Each row of a before or after table is a point. One or more steps were done to the points. Then noise was added and the rows were shuffled. The steps act on how far a point lies along the listed directions, d1 being the first. Write out the steps. A step turns or swaps two directions, mirrors them in a line or flattens them onto one, adds a multiple of one to another, or multiplies one. Angles are multiples of 10 degrees, from the lower direction toward the higher: turns from -170 to 170, lines from 10 to 170 but not 90. Use the fewest steps. Two steps may share a direction if one is a turn and the other turns, adds or multiplies; they go together, in the order done. Otherwise the lowest direction goes first.

Directions:
(1): [33 23 25]
(2): [ 33 -30 -16]
(3): [ -8 -29  37]
Before:
[[ 10  20 -22]
 [-13  16  -6]
 [ -9 -12   4]
 [ 28  30  47]
 [ 20  34   4]
 [  1 -22 -12]
 [ 13 -24   1]
 [ -4 -17  10]
 [ 17  -6 -22]
 [ 46  13  46]]
After (10 x 3):
[[-70 -13  38]
 [-67 -21  13]
 [  0 -27  40]
 [  5 -22  24]
 [-25  31 -48]
 [  8   4 -36]
 [ -1  -1  42]
 [ 11  43 -16]
 [ 10  49 -60]
 [ 18   7  19]]
Steps: turn d1 and d2 by -130 degrees; multiply d3 by 2.5

Directions:
(1): [-12 -35 -24  40  34  25  35  14   1]
(2): [-35 -31 -50 -29 -29  -3 -17   8  -9]
(3): [ -1  17   9 -15  11  49 -18  36 -44]
(4): [-16 -31  41  13 -14 -11 -21  47  25]
(5): [-24   6  13  43 -48  28  -4 -30 -11]
Before, 10 rows:
[[  9  11   4  -7 -11 -14  11 -16   1]
 [  6  17  66   3  29  34  -9  59 -35]
 [  5  14  34  11   4  68  -5  10 -22]
 [ 41  11   8 -60  37 -41 -25   7  -7]
 [ -8  18  49  17   4  15 -10  11  28]
 [ -5  -3  36  33  19  64 -15  52 -16]
 [ 18  50   0  21   9 -19  37 -54  13]
 [-19 -53 -48  -2  27   1  -2  57   1]
 [ -6 -25 -32 -39 -19 -32   3  -4  -7]
 [ 10  17 -16 -49  31 -42  11  16  17]]
After, 10 rows:
[[ -3   0  -1   1 -12 -13  15  -7   9]
 [ 28  11  60  50   9  12  -2 -21   0]
 [-38  17 -21 -11 -11  41 -14 -10 -15]
 [-20   3   2 -10 -15  61 -38  39 -36]
 [-38 -10 -16  30 -51 -32  12 -24  30]
 [ 34   3  17  -7  28 -37  30  -3   5]
 [ 13  34  37  38   8  -5  31 -18  16]
 [-33  18  29  10 -25  62 -17  31 -59]
 [ 44  36  21   7  46   3   5  23 -10]
 [-27 -27   6 -22 -24  41 -30  41 -11]]
Steps: multiply d1 by 0; turn d2 and d5 by -110 degrees; mirror d3 and d4 in the line at 20 degrees

Directions:
(1): [ 13   1 -35 -10  20  12  10  61 -56  12   4  30  22   2]
(2): [-15 -13  -2 -37 -40  -3   4 -26 -14  45 -27  46 -22  28]
(3): [ 47  28   0   7  35   2  22 -34  12  34 -17  29   6 -45]
(4): [-20  21  56 -19 -25  39  22   7 -29  -2 -23 -19  23 -34]
Before (8 x 14):
[[-33   9  65 -21 -32  14  20 -25   7  11 -30 -23  -9 -24]
 [ 20  11  26 -11  -1  -9   8 -53  41   9  -6  12   3 -32]
 [-12  11  52  -6 -18  35  23  -7 -11 -13 -21 -20  23 -38]
 [ -4  12  38  14  -6   4   9 -27  22 -17  -4 -27  17 -42]
 [  1  14   4  10  10   8  15  18 -15  -2 -15  -5  15 -28]
 [  5   1  13  -8  -6   1  -4   2   4 -14 -14   0  -3  -4]
 [ 26  20  24   1   0  -5  18 -57  26   7 -13  17  -4 -18]
 [ 17 -23 -47  18  15 -34 -20 -38  45  14  14  26 -30  28]]
After, 8 rows:
[[  2   2  17  -8  -8   0  -5  -5  12 -16 -16  -5  -6  -4]
 [  7   9  53   7 -11 -17  -7 -87  87 -22   2 -33  -9 -33]
 [-45   9  92  -7 -44   4  11 -65  54 -13 -27 -60 -23 -27]
 [ 10 -27 -30  29  11 -38 -29 -54  72  -8  21  -1 -34  26]
 [-14   9  62  -9 -24  32  21 -25   1 -13 -25 -24  18 -38]
 [-11  11  63  15 -22  -3   5 -78  63 -17 -11 -39  -2 -41]
 [ 12  19  51  19  -9 -11   3 -82  67 -25  -2 -27 -11 -20]
 [  7  18  -6   4  16  12  19  34 -32   8 -14  11  20 -26]]
Steps: multiply d1 by 2.5; flatten d2 and d3 onto the line at 120 degrees
